Every row gives one point. Before rounding, the points of a table are all equally far from one centre. They may lie mostly on one side of it. Write the centre, to within rounding.

Points (7 x 3):
[[ 0.10 -0.63  0.17]
 [ 0.59 -0.18 -0.29]
 [ 0.19 -0.36  0.03]
 [ 0.51 -0.31 -0.37]
 [ 0.58 -0.35 -0.43]
 [ 0.63 -0.06  0.42]
 [ 0.73 -0.05 -0.14]]
Centre: [ 0.80 -0.68  0.15]

Points, 14 rows:
[[-0.12 -0.35  0.18  0.28 -0.47  0.24 -0.53 -0.67  0.80]
 [ 0.80 -0.68  0.42 -0.13 -0.25 -0.21 -0.28  0.02  0.66]
 [ 0.70 -0.65  0.64 -0.12  0.19  0.62  0.13 -0.07  0.26]
 [ 0.75 -0.54  0.16 -0.15  0.31  0.19 -0.30  0.00  0.51]
 [ 0.37 -0.47  0.18 -0.02 -0.17 -0.14 -0.58 -0.80  0.48]
 [ 0.37  0.20  0.52  0.22 -0.40  0.38 -0.64 -0.06  0.92]
 [ 0.62 -0.26  0.33 -0.02  0.19  0.73 -0.08 -0.40  0.61]
 [-0.50 -0.27  0.14  0.42  0.26  0.38  0.11  0.23  0.61]
 [ 0.47 -0.37  0.92  0.27 -0.08  0.55 -0.13 -0.06  0.91]
 [ 0.63 -0.31  0.40 -0.05  0.17  0.35 -0.73  0.02  0.59]
 [ 0.05 -0.70 -0.14 -0.44 -0.46  0.38  0.01 -0.30  0.27]
 [ 0.34 -0.52  0.42  0.50  0.15  0.15 -0.05 -0.06  1.04]
 [ 0.69 -0.65  0.07  0.15 -0.08  0.39 -0.48 -0.50  0.52]
 [ 0.51 -0.20 -0.07  0.89 -0.20  0.70 -0.38  0.16  0.29]]
Centre: [ 0.16 -0.18  0.40  0.26 -0.28  0.11 -0.07 -0.06  0.10]
